Each row is a point. Examples show where two turns around zero, p and q, send a point. Write where each new point lands after one turn and then the other. Backwards means that the second turn is done in reverse. Each puzzle has new turns, and all numbers are rounded.
(in the rows, 100 means zero)

Turn p:
[83, 112] => [82, 111]
[63, 70] => [64, 68]
[130, 117] => [129, 118]
[124, 100] => [124, 101]
Turn q:
[149, 122] => [153, 105]
[77, 102] => [79, 109]
[77, 76] => [71, 85]
[97, 100] => [97, 101]
Where do these land?
q, then p: [150, 92] => [146, 79]
p, then q backwards: [94, 85] => [100, 84]
q, then p backwards: [68, 128] => [80, 138]
q, then p backwards: [80, 81] => [74, 90]
p, then q: [109, 114] => [112, 111]

Turn p:
[76, 77, 77] => [74, 76, 81]
[101, 64, 77] => [94, 59, 90]
[106, 128, 147] => [107, 140, 137]
[118, 139, 97] => [128, 131, 89]
[99, 92, 102] => [97, 94, 104]
Turn q:
[102, 128, 134] => [120, 133, 121]
[55, 52, 93] => [41, 75, 117]
[117, 110, 108] => [121, 104, 101]
[115, 122, 80] => [116, 107, 72]
[102, 101, 63] => [92, 89, 65]
[110, 88, 122] => [111, 92, 123]
Where do these land?
q, then p: [62, 122, 127] => [90, 150, 104]
q, then p: [110, 131, 70] => [120, 97, 61]
q, then p: [107, 66, 96] => [84, 73, 116]
q, then p: [121, 80, 107] => [105, 79, 120]

Turn p:
[117, 62, 121, 114] => [125, 68, 126, 108]
[79, 146, 53, 112] => [54, 120, 53, 113]
[122, 84, 125, 83] => [135, 101, 118, 92]
[120, 102, 88, 77] => [122, 108, 80, 89]
[105, 99, 133, 113] => [108, 104, 131, 115]
[58, 107, 81, 101] => [57, 99, 92, 84]
Turn q:
[90, 63, 92, 62] => [94, 50, 108, 81]
[59, 93, 116, 104] => [68, 94, 126, 116]
[85, 96, 115, 106] => [91, 101, 118, 111]
[147, 113, 107, 114] => [144, 125, 90, 98]
[84, 148, 103, 98] => [73, 140, 99, 85]
[136, 87, 67, 116] => [131, 90, 59, 110]
Where do these land?
q, then p backwards: [96, 164, 112, 77] => [65, 134, 111, 52]
p, then q: [108, 111, 149, 136] => [116, 136, 133, 135]
q, then p backwards: [106, 109, 93, 121] => [114, 119, 94, 103]
q, then p: [116, 100, 111, 89] => [120, 109, 101, 97]
p, then q: [75, 62, 70, 107] => [88, 47, 107, 102]
p, then q: [107, 95, 80, 84] => [102, 87, 81, 86]
p, then q: [91, 59, 86, 86] => [109, 59, 108, 83]

Turn p:
[103, 68, 80, 116] => [82, 71, 83, 115]
[124, 148, 135, 127] => [146, 126, 134, 130]
[68, 133, 104, 113] => [90, 145, 105, 113]
[105, 71, 114, 105] => [89, 73, 115, 102]
[82, 92, 77, 60] => [83, 104, 75, 60]
[118, 89, 91, 79] => [111, 81, 89, 80]
Turn q:
[98, 88, 68, 118] => [98, 84, 67, 111]
[125, 115, 101, 132] => [125, 125, 84, 120]
[108, 74, 117, 69] => [112, 75, 130, 81]
[115, 90, 87, 69] => [111, 82, 99, 68]
[53, 134, 128, 112] => [53, 135, 122, 120]
Where do these land?
p, then q: [103, 143, 92, 89] => [115, 131, 83, 76]
q, then p backwards: [120, 122, 64, 100] => [101, 116, 63, 76]
q, then p: [90, 68, 130, 86] => [89, 79, 140, 101]
p, then q: [61, 63, 133, 112] => [59, 95, 142, 127]
q, then p: [117, 105, 119, 123] => [125, 103, 106, 123]
p, then q: [108, 99, 62, 90] => [99, 83, 67, 84]

Turn p:
[83, 136, 111, 93, 91, 73] => [70, 125, 103, 97, 97, 68]
[65, 55, 97, 92, 102, 91] => [76, 57, 118, 107, 120, 114]
[132, 115, 62, 130, 104, 116] => [128, 110, 51, 115, 85, 110]
[104, 89, 71, 124, 102, 112] => [108, 88, 73, 119, 96, 120]
[94, 97, 139, 103, 93, 81] => [95, 107, 138, 111, 100, 82]
[82, 69, 121, 61, 73, 76] => [78, 61, 141, 78, 97, 79]
[94, 114, 130, 128, 82, 112] => [96, 127, 123, 121, 75, 109]
[140, 89, 92, 114, 135, 91] => [146, 98, 83, 114, 125, 91]
[106, 136, 77, 55, 118, 148] => [103, 127, 69, 36, 106, 126]
Turn q:
[124, 115, 99, 119, 136, 81] => [108, 114, 104, 117, 147, 95]
[94, 114, 71, 78, 96, 108] => [97, 100, 63, 107, 89, 107]
[72, 108, 105, 78, 90, 92] => [92, 111, 83, 74, 83, 90]
[90, 81, 76, 169, 118, 74] => [95, 106, 131, 152, 114, 47]
[88, 79, 83, 79, 136, 118] => [66, 68, 78, 100, 116, 97]
[103, 112, 141, 87, 55, 134] => [104, 111, 122, 70, 61, 147]
[128, 91, 126, 90, 68, 93] => [137, 92, 119, 79, 89, 118]
Where do these land?
p, then q: [114, 116, 82, 97, 52, 96] => [131, 98, 89, 98, 57, 86]
p, then q: [115, 109, 82, 107, 106, 64] => [119, 102, 92, 118, 114, 67]
q, then p backwards: [74, 151, 82, 60, 93, 81] => [118, 158, 60, 98, 108, 116]
p, then q: [81, 90, 81, 78, 96, 60] => [91, 83, 94, 87, 104, 52]
p, then q: [108, 79, 116, 106, 114, 151] => [89, 87, 113, 103, 103, 156]
p, then q backwards: [79, 83, 124, 147, 120, 148] => [146, 134, 107, 128, 94, 145]
p, then q backwards: [99, 118, 123, 85, 84, 80] => [70, 92, 115, 117, 96, 85]
p, then q: [90, 66, 119, 122, 128, 122] => [73, 93, 134, 111, 121, 130]
q, then p: [140, 88, 90, 98, 107, 98] => [136, 92, 99, 112, 112, 115]

Turn p:
[95, 98, 94, 96, 79, 78, 97, 108] => [105, 97, 95, 93, 84, 88, 93, 123]
[79, 67, 98, 98, 86, 114, 58, 86] => [83, 48, 102, 106, 74, 109, 100, 94]
[117, 87, 131, 106, 98, 97, 97, 90] => [108, 93, 133, 98, 99, 93, 117, 95]
[132, 103, 71, 81, 99, 94, 106, 106] => [128, 107, 68, 84, 101, 89, 109, 93]
[81, 76, 99, 87, 83, 107, 86, 109] => [90, 73, 94, 98, 83, 114, 108, 118]
[71, 141, 119, 116, 146, 98, 133, 50] => [44, 151, 125, 108, 124, 87, 84, 63]
[115, 80, 111, 91, 78, 119, 112, 113] => [119, 99, 105, 97, 86, 122, 128, 109]
[97, 126, 71, 135, 126, 93, 123, 94] => [97, 135, 83, 134, 118, 84, 76, 85]
[136, 146, 82, 104, 88, 106, 110, 113] => [144, 133, 87, 86, 106, 107, 75, 88]
[78, 77, 124, 85, 117, 94, 77, 130] => [83, 63, 109, 93, 125, 107, 110, 131]
Turn q:
[115, 83, 85, 70, 94, 91, 78, 105] => [102, 95, 108, 63, 114, 113, 81, 93]
[113, 87, 116, 90, 96, 106, 78, 77] => [105, 106, 132, 93, 104, 107, 99, 77]
[110, 108, 89, 75, 106, 88, 124, 114] => [104, 83, 83, 72, 95, 101, 114, 117]
[24, 89, 124, 147, 86, 89, 89, 107] => [49, 100, 104, 159, 98, 56, 67, 102]
[93, 113, 103, 134, 103, 109, 81, 108] => [102, 123, 101, 131, 107, 100, 87, 112]
[117, 141, 93, 88, 95, 94, 110, 60] => [141, 117, 99, 83, 91, 72, 127, 89]
[119, 89, 115, 91, 86, 94, 122, 120] => [106, 68, 105, 94, 79, 115, 99, 112]
[117, 91, 93, 72, 101, 158, 84, 109] => [89, 133, 103, 76, 82, 151, 101, 86]
[109, 79, 98, 102, 98, 95, 145, 81] => [107, 63, 84, 106, 90, 102, 124, 77]
[108, 117, 96, 84, 141, 87, 97, 115] => [98, 106, 98, 81, 126, 103, 124, 132]
[75, 103, 89, 146, 94, 89, 92, 105] => [97, 105, 83, 140, 114, 80, 76, 105]
Where do these land?
q, then p: [115, 91, 121, 106, 124, 78, 121, 96] => [101, 109, 107, 124, 111, 98, 137, 111]
p, then q: [92, 97, 83, 105, 100, 120, 76, 74] => [97, 104, 103, 108, 105, 93, 87, 59]
q, then p backwards: [120, 89, 118, 87, 116, 119, 106, 97] => [101, 87, 124, 90, 93, 128, 107, 99]
q, then p: [49, 126, 127, 62, 150, 110, 128, 125] => [61, 143, 78, 102, 99, 119, 95, 172]
q, then p: [92, 94, 90, 111, 114, 114, 98, 130] => [95, 94, 83, 117, 109, 124, 82, 103]
q, then p backwards: [120, 87, 119, 92, 84, 96, 46, 85] => [114, 141, 143, 121, 99, 106, 88, 92]
p, then q: [106, 127, 68, 82, 72, 118, 108, 114] => [122, 133, 83, 70, 90, 117, 84, 92]
p, then q backwards: [92, 100, 102, 120, 52, 93, 104, 99] => [107, 122, 126, 106, 68, 114, 102, 119]
p, then q: [104, 80, 93, 86, 83, 71, 110, 86] => [108, 71, 89, 86, 88, 81, 85, 109]
p, then q backwards: [111, 109, 79, 149, 106, 81, 102, 95] => [86, 113, 99, 145, 77, 90, 86, 84]

Turn p:
[99, 119, 104, 108, 83, 133, 93, 119] => [71, 103, 122, 108, 89, 125, 98, 109]
[99, 118, 105, 88, 113, 129, 144, 113] => [102, 110, 140, 91, 103, 111, 141, 103]
[102, 91, 101, 137, 119, 118, 96, 102] => [102, 89, 84, 117, 110, 132, 112, 114]
[94, 51, 109, 86, 120, 53, 87, 118] => [103, 71, 62, 94, 116, 46, 105, 115]
[90, 120, 91, 93, 128, 125, 80, 83] => [97, 119, 101, 77, 129, 129, 88, 105]
[82, 116, 111, 92, 27, 105, 135, 69] => [103, 85, 145, 102, 56, 103, 87, 37]
[92, 117, 49, 86, 118, 70, 88, 121] => [83, 146, 62, 76, 96, 80, 110, 101]
[137, 50, 107, 80, 117, 106, 91, 63] => [156, 72, 95, 82, 105, 93, 75, 133]
[105, 118, 124, 130, 74, 59, 85, 111] => [83, 103, 89, 154, 97, 79, 83, 80]
Turn q:
[82, 74, 114, 107, 77, 108, 120, 139] => [104, 109, 102, 110, 83, 144, 133, 115]
[85, 110, 105, 136, 69, 130, 83, 72] => [122, 99, 112, 101, 58, 115, 61, 80]
[117, 99, 69, 70, 67, 83, 94, 77] => [86, 81, 109, 81, 78, 62, 124, 75]
[108, 108, 120, 77, 126, 108, 64, 96] => [102, 94, 102, 62, 125, 92, 77, 120]
[89, 75, 57, 121, 135, 74, 73, 97] => [35, 88, 81, 116, 104, 97, 74, 101]
[83, 118, 135, 89, 123, 152, 147, 66] => [150, 122, 143, 108, 145, 120, 86, 69]
[98, 125, 102, 92, 76, 75, 117, 132] => [111, 130, 80, 101, 84, 87, 136, 111]
[144, 116, 92, 83, 102, 88, 89, 141] => [108, 85, 52, 80, 111, 82, 127, 118]
[95, 75, 107, 124, 124, 83, 112, 78] => [84, 91, 120, 139, 111, 100, 83, 110]
Where do these land?
p, then q: [99, 109, 105, 81, 108, 105, 76, 125] => [85, 132, 93, 89, 105, 107, 99, 117]
q, then p: [99, 113, 97, 80, 86, 79, 99, 95] => [102, 109, 106, 105, 98, 74, 105, 80]
q, then p: [105, 77, 93, 122, 100, 96, 90, 102] => [85, 77, 86, 97, 88, 112, 101, 101]
q, then p backwards: [101, 119, 91, 92, 83, 125, 113, 139] => [91, 98, 60, 119, 121, 98, 120, 83]
q, then p: [77, 97, 106, 57, 69, 130, 65, 99] => [99, 93, 156, 65, 100, 75, 78, 100]
p, then q: [114, 103, 174, 146, 91, 70, 120, 111] => [97, 79, 99, 179, 89, 116, 61, 127]
q, then p backwards: [153, 90, 86, 126, 110, 87, 116, 112] => [100, 61, 122, 139, 108, 73, 97, 110]
q, then p backwards: [59, 114, 100, 111, 101, 95, 83, 56] => [111, 137, 105, 71, 62, 97, 81, 92]
q, then p backwards: [137, 86, 49, 97, 138, 122, 121, 78] => [42, 91, 143, 124, 103, 72, 93, 83]
p, then q: [101, 76, 116, 127, 117, 114, 63, 77] => [75, 68, 77, 88, 113, 133, 81, 95]
p, then q: [53, 115, 83, 61, 96, 77, 153, 107] => [109, 124, 157, 113, 118, 50, 125, 88]
